Each row is a point. To make a cloud, some directions were put in groups of two or more. Within a group, all points are equally far from the middle, so they leave a hole (a ring in 2 directions, a hollow ball in 3). The other directions are filled evenly. Then the cloud was stretched, turned, moved and blurred a little. How many holes are there, and how many directions does each take, smallest first?

Cloud:
[[-19.0 -24.0  24.9]
 [ -4.1   3.1  41.9]
 [-21.4   9.9  34.3]
 [  2.2  26.5 -25.5]
 [-25.9  26.8   6.7]
 [ 24.3 -14.1 -18.2]
 [  1.6  24.7  35.7]
 [ -8.8 -25.0 -21.9]
 [  0.0  37.3 -10.1]
 [ -7.7  -6.9 -32.6]
 [ 17.2  10.3 -30.0]
 [  7.4 -25.0  24.8]
 [ -8.7  21.4 -26.3]
 [ 20.1   2.7  34.3]
 [-33.9  15.0   4.7]
 [-31.5  18.9   5.7]
 [ 19.4  -5.8  32.3]
 [-28.2 -17.9 -13.0]
 [  9.7  38.6  -7.3]
 [ -4.4 -29.1 -17.3]
 [-30.7 -20.8  -4.6]]
Holes: 1 (3)

Cloud:
[[ -7.1  -2.4 -23.7 -31.6]
 [-36.2  22.9  -7.6 -24.8]
 [ -0.5 -33.9 -43.3 -35.9]
 [-37.3 -24.3   0.2  12.1]
 [  9.3 -20.6   7.5 -40.5]
 [ 26.0  -6.6 -13.2  11.6]
 [-51.0 -15.4   1.7 -27.1]
 [ -9.5  38.7   3.1 -18.9]
 [ 15.6 -47.1 -27.2  10.8]
 [-34.3  -1.7 -11.9  -8.5]
 [ 11.4 -42.9  11.0 -17.3]
 [ -4.7  13.8  31.6 -25.6]
 [ 27.1  -8.4 -12.6 -16.4]
 [ 39.2  -5.0   2.5  -1.4]
 [ 10.3  -6.1 -14.6  18.5]
 [ -5.3  -3.0  32.4 -17.4]
 [-11.3 -23.0  29.8  29.9]
 [ -2.5 -25.4  -8.8 -23.4]
 [ 47.4   5.8   4.4  13.1]
 [-45.1   6.5   3.1 -23.8]
 [ 19.9  21.0  18.4  -2.3]
 [ 12.2 -15.8 -11.1  -7.3]
 [-19.4 -28.5 -19.0  -8.6]
 [-25.1  11.4  -0.3  -5.5]
 [-17.8  -9.9 -29.6  31.9]
 [ 19.5 -15.8 -14.7 -12.2]
 [-13.9  -0.4   6.1   3.8]
 [ 18.5  21.0 -32.3  16.4]
 [ 22.4  19.2 -10.9 -46.2]]
Holes: 0

Cloud (55 x 6):
[[ 13.6 -24.9 -10.1  29.4  10.4 -16.4]
 [-12.5  -2.8  41.5  13.6  12.9  20.7]
 [ -5.8  17.0 -25.6  -6.7  35.9   7.1]
 [ 34.8   4.0 -15.0 -18.7  22.1  13.6]
 [-14.0 -27.8  26.0   7.2 -30.9 -10.8]
 [ 37.2  21.7  -9.0  33.0  -2.2  -9.8]
 [ 20.7  21.7 -27.7   1.9 -37.6   8.6]
 [ -1.4  25.9  24.8   4.2  -7.5 -12.8]
 [ 11.8  15.4   8.3  17.4  -0.8   6.9]
 [ -4.1  -4.6  20.6 -34.1  20.3  30.9]
 [ -7.8  32.4  28.5 -21.3 -17.6  50.9]
 [-21.9  10.9  36.8 -29.7   1.6  -9.2]
 [-17.4 -19.7   7.5 -26.6 -13.5  19.8]
 [ -4.8  -4.4 -17.7  18.8 -11.4   7.7]
 [  4.6  23.0 -31.2  25.6  -1.3  21.7]
 [ 32.0  14.9  23.3 -38.9 -29.4 -13.0]
 [-10.2  35.5  36.2  26.8  -2.9  10.6]
 [ 24.0  29.3 -35.8 -11.9  23.5  10.8]
 [ 31.0  29.4  12.0  30.4 -23.5  40.9]
 [-10.5  40.7  14.9 -33.3  16.6  49.4]
 [ -5.1 -26.9  -8.0   6.5  13.8  21.1]
 [  2.6   2.3  31.1  -4.9 -45.9   1.9]
 [-20.7   9.5  23.6 -56.5 -17.9  10.3]
 [ -1.6  25.2  19.4  18.8 -41.7 -15.1]
 [  9.7   5.8  -4.6 -31.2 -15.8 -42.1]
 [ 34.7 -16.0   8.3  -7.3 -10.3   1.2]
 [  7.9 -16.9  26.4 -27.3  24.1 -26.9]
 [  4.8 -10.2 -11.1 -20.7  17.3 -47.1]
 [-17.5 -14.6 -10.3  -4.4 -26.1  -9.8]
 [ 23.8 -27.3   1.3 -40.6  24.8  18.3]
 [-20.4  13.5 -24.6 -48.1 -25.0  20.5]
 [ 36.4   6.9 -13.8  11.6  12.0 -14.0]
 [ 15.3   5.9   5.6 -46.9  -7.7   4.3]
 [ 19.4   4.7  14.7 -19.1  -6.5  28.2]
 [-24.4  21.4  34.2  13.5 -20.0  13.7]
 [ 45.6  31.7  -7.7 -22.5 -12.7   4.7]
 [-30.4  -9.1   9.5   3.1 -25.9  18.6]
 [ 14.5 -41.1  -3.8  26.5  11.9  19.7]
 [-31.6 -33.1  40.7  11.5  -3.6 -15.0]
 [-15.8 -13.5  -4.8 -14.4  33.9 -11.4]
 [ -7.3  -5.7  12.7  10.5 -15.1 -30.8]
 [ 27.6  28.4  -8.4  32.4 -27.6  20.0]
 [-21.1 -14.9 -11.4  -6.1   7.9 -20.6]
 [ -4.6  31.5  13.6 -23.0  -2.5 -25.2]
 [-16.8  -0.5 -11.3   3.5  10.8 -11.1]
 [  1.5  -5.9 -10.6   4.8  10.6 -37.7]
 [-27.6  -5.8 -23.6  -2.7 -27.0 -15.2]
 [ -7.3  29.6  32.4 -49.5 -14.5  32.5]
 [-25.9  -6.4  39.2   3.0   3.4 -15.0]
 [  3.0 -31.2   1.6 -27.0  35.1  23.8]
 [ 18.0 -29.5  -0.8   8.2 -22.8 -19.2]
 [-12.2  16.1 -28.7  -5.8 -36.9  -1.2]
 [ 10.0  11.4 -14.0  -8.3 -26.5 -20.1]
 [ 14.4 -14.9  -8.5 -38.3 -33.2  -5.6]
 [ -6.5 -31.0   7.8   2.3 -40.9  17.6]]
Holes: 0

Cloud, 57 rows:
[[  6.2 -17.4 -17.9 -26.2  11.4 -21.5]
 [-27.1  -2.5  13.3   4.0 -17.4  61.7]
 [-20.4  29.4 -24.2  -4.1   4.6  14.0]
 [  5.9 -39.4  -6.2  -6.6  -8.3  -7.4]
 [ 10.4 -18.3 -12.5  -3.6 -10.1 -37.3]
 [ 16.5 -22.5 -18.3   5.2 -17.6  30.5]
 [-30.9  -7.3   0.5  26.2 -16.3 -15.7]
 [ 11.1 -23.8 -17.7  19.6  35.8 -11.8]
 [ 17.6  19.8 -27.7  21.1  -3.2  -1.0]
 [-33.3  -9.0   7.0  30.8 -19.1  12.8]
 [ -6.5  -2.2   4.7  13.0  -5.2 -54.6]
 [ 13.2 -31.0   5.6 -17.0 -22.9  13.3]
 [ 14.4 -14.8 -28.5   9.1 -14.5  27.9]
 [-32.8   2.7 -29.1   2.3  -0.9   4.0]
 [-24.6  -2.6   3.0  33.8  33.2  -3.5]
 [ 16.2  -0.1  28.0 -21.9  -1.7  34.2]
 [  4.2  -9.1  24.1  13.4  36.1  -1.6]
 [ -4.7  10.1   2.2  14.9 -54.4  16.4]
 [ 10.0   5.7 -18.9  45.5   0.6  28.7]
 [ 15.6  -3.6  -9.5 -35.6 -14.9   8.0]
 [ 18.6 -16.5  21.6   6.5 -20.6  28.2]
 [-29.2  34.6  33.5  14.9  -7.0  -0.9]
 [-31.7   5.3  16.9  -7.0  -4.5  58.7]
 [-29.3  -5.7   1.5  32.3  -8.7 -11.2]
 [-31.7  32.6   4.4 -17.2   6.2  11.7]
 [-10.7  26.6 -30.5  -2.4   2.8  20.2]
 [ 23.1 -13.5 -34.7  22.7  20.2  14.9]
 [-17.1 -17.1  41.3 -10.2  12.6  13.6]
 [ 13.0  -1.3  18.7 -43.9   0.2   4.7]
 [  8.3  37.2 -20.7  20.1   1.5   2.3]
 [ 26.1   5.6 -23.8  19.9  19.6   0.9]
 [-31.6   6.3 -31.7   6.9  22.2  13.8]
 [  7.0  17.0  11.3 -32.3 -29.4  28.6]
 [-21.4  -5.9 -36.7   7.2   0.9  44.6]
 [ 12.0 -31.2  -0.1 -25.9  -7.7  29.9]
 [  2.2  38.7  19.6  19.0  -2.2  29.6]
 [ -6.5  -8.5   7.1  19.8 -21.5  62.9]
 [-18.3  15.8   1.2 -22.0 -26.4  37.7]
 [  7.8  30.9 -26.5  17.6  14.9  16.5]
 [-40.1 -26.0 -13.8  -9.4   6.3  37.1]
 [ 18.0  34.2  18.5  18.2  -3.7  12.9]
 [-32.7 -14.1  31.7  -2.2  30.3  39.1]
 [-11.2 -33.4  17.4   7.9 -12.0 -10.5]
 [ 19.3  21.6  19.6   1.4  14.1  32.6]
 [-32.5  23.7  42.4  12.4 -25.5   2.2]
 [  6.5  21.3 -35.5  11.2  14.6  21.5]
 [ 20.2  -2.3  23.6   2.3  27.8  39.5]
 [  8.7  -1.1 -20.6 -18.1  22.5  56.5]
 [-36.8  -0.4  38.4  -4.1 -10.9  22.6]
 [ 12.0 -36.2  22.3  -7.7   0.4  38.2]
 [-30.5 -14.0  -2.4 -30.6 -12.1 -19.0]
 [ 15.7  -9.4  32.7 -13.6  10.2  32.4]
 [ 15.4  23.8 -20.5 -18.8  -0.6   5.9]
 [-28.0  -5.1 -24.7   1.1  24.3 -13.9]
 [ -6.8 -22.7 -19.0 -20.9  45.1  -2.2]
 [-26.5 -24.5 -10.3 -28.1  14.4  -1.2]
 [-19.8  10.7   0.8   0.4  30.9 -29.5]]
Holes: 2 (2, 3)
